Every row gives one point. Any point is a mix of the corners, with weights that add up to 1. It lies inside the corners' shape when no weight is negative. Is each point inside? If not, which corners have a negative weight?
In the rows, 128 means zero.

Corners:
(1): [137 184 126]
(2): [ 64  72 159]
(3): [172 170 147]
(4): [113 102 102]
Points:
[112 120 123] -> inside
[ 72  81 143] -> outside (3)
[141 170 133] -> inside
[127 127 135] -> inside
[180 195 124] -> outside (2)
[156 163 116] -> outside (2)
[162 161 143] -> inside
[142 125 144] -> outside (1)

Corners:
(1): [171 145 113 160 126  97  90 117]
(2): [ 82 154 145  87 101  43  76 105]
(3): [151 118  31 207 153 152  98 141]
(4): [155  81 178 134  78 165 169  92]
(5): [ 79 104 176 160 166 187  83  71]
(6): [137 108 104 127 167 122 117 108]
(7): [106 137 155 145 138 117 152 144]
(8): [ 88 162 118 205 157 115 155  79]
(9): [112 182 137  62 116 126 127 134]
Points:
[118 123 153 138 125 138 135 113] -> inside
[111 136 148 135 132 125 136 126] -> inside
[157 152  91 135  94 115 134 117] -> outside (5, 6, 7)
[148 126 161  82 129 173 141 136] -> outside (2, 3, 8)

Corners:
(1): [ 98 105  95 140 180 105  85  92 107  82 135 102]
(2): [121 157 191  91  90  82  73 180 166 184 145 176]
(3): [139 180 181 186 102 143 108 108 145 133 148  92]
(4): [129  91 111 157  93  92 184 110  95 185  82 201]
(5): [151 182  99  92 163 150 144 147 137  95 141 129]
(6): [ 99 126 181 162 161 150 168 114 115 144 163 180]
(7): [131 139 164 103 127 152  64 167 167 105 147 189]
(8): [181  89 133  97 137 110 141 124 129 157 173 114]
(9): [184 153 100 194 158 121 177 120 202 173  59  93]
(10): [144  92 145  82 127 119 178 190 136 164 106 132]
(11): [ 90 132 138 195 126 119  97 144 188 156 177 161]
(12): [117 179 151  62  50 109 140  84 171  84  59 157]
(13): [123 127 123 131 143 189 153  63 107 151 127  91]
Points:
[120 143 146 142 127 135 114 135 154 135 133 151] -> outside (8)
[117 144 161 119 106 111 112 145 141 119 145 157] -> outside (9, 13)
[142 132 130 121 132 140 147 116 132 116 114 128] -> outside (2, 11)
[129 128 140 120 133 140 132 134 140 139 131 138] -> inside

Corners:
(1): [154 148 109 141 129 183 151 145 103 147 129 129 162 116 144 141 146 131
 126 106]
(2): [152 141 138 134 123 129 127 114  92 109 160 130 137 106 113 149 119 125
 125 111]
(3): [124 136 109 147 142 117 151 150 102 129 102 121 131 107 128 137 147 125
 128 148]
(4): [ 95 127 162 114 112 135 107 132 103 113  97 150 129 152 156 141 136 114
 109 113]
(5): [145 136 127 122 136 135 115 154 133 124 123 150 164 111 103 119 131 141
 120 133]
(6): [146 125 113 144 122 128 144 134 114 223 138 139 136 100 161 135 158 115
 101 195]
(7): [147 123 139 149 127 112  74 131 139 115 105 123 139 118 145 149 103 108
 126  96]
(8): [112 149 129 158 111 116 135 123 149 124 131 133 128 110 146 153  97 145
 123 123]
(9): [140 135 112 129 118 159 145 135 120 109 123 130 143 118 124 143 122 106
 120 150]
(10): [ 97 144 107 125 124 172  37 132 101 114 117 117 111 126 103  98 139 141
 157 125]
(11): [147 135 175 136 137 161 143 113 139 124 114 128 122 121 129 143 148 116
 122 124]
(12): [144 142 117 112 111 119 152 134 117 159 107 182 140  96 157 130 120  77
 163 108]
(13): [134  49 112 128 118 157 143 130 132 107 124 176 126 124 155 143 124 134
 152 123]
(14): [144 127 113 154 126 135 119 137 131 135 118 175 137 157 121 153 135 110
 113 110]
(15): [140 147 158 150 114 139 137  82 148 127 110 110 168 108  82 138 108 129
 135  95]
(16): [151 141 112 127 133 110 152 120 138 125  97 134 121 145 159 153 105 130
 109 107]
(17): [153 144 104 169 136 121 147 130 115 120 124 135 156 100 157  92 148 126
 114 129]
(18): [147 107  99 153 132 161 149 120 146 109 241 124 182 135 141 118 140 148
 189 116]
(19): [144  77 116 158 119 139 148 135 148 132 249 109 137 124 122 102 136 132
 140 121]
(20): [146 133 124 122  76 117 103 143  88 122 111 133 109 119 149 138 145 133
 132 135]
(21): [149 146 118 162 134 153 112 135 108 114 148 112 144 135 133  97  80 135
 179 106]
Points:
[131 139 126 125 120 143 132 134 110 136  88 148 128 121 135 150 127 124
 127 130] -> outside (7, 17, 18, 19)
[138 125 140 131 106 155 117 118 126 118 138 138 147 117 117 141 130 126
 141 104] -> outside (3, 6, 16, 17, 21)
[136 142 126 131 125 132 117 142 108 141  84 147 123 117 150 140 133 114
 112 139] -> outside (15, 18, 19)
[126 117 102 138 121 148 123 154 108 125 157 131 145 108 152 112 137 130
 154 141] -> outside (2, 11, 14, 15, 16)
[141 119 129 151 118 134 138 127 122 138 155 138 145 121 144 130 131 123
 145 118] -> outside (5, 9, 10, 16)
[142 131 137 139 123 140 124 121 126 110 139 129 142 115 141 115 127 134
 147 101] -> outside (3, 6, 9, 14)
[141 125 128 147 123 143 154 122 128 116 137 138 139 124 138 136 125 126
 137 115] -> outside (5, 6, 7, 10)
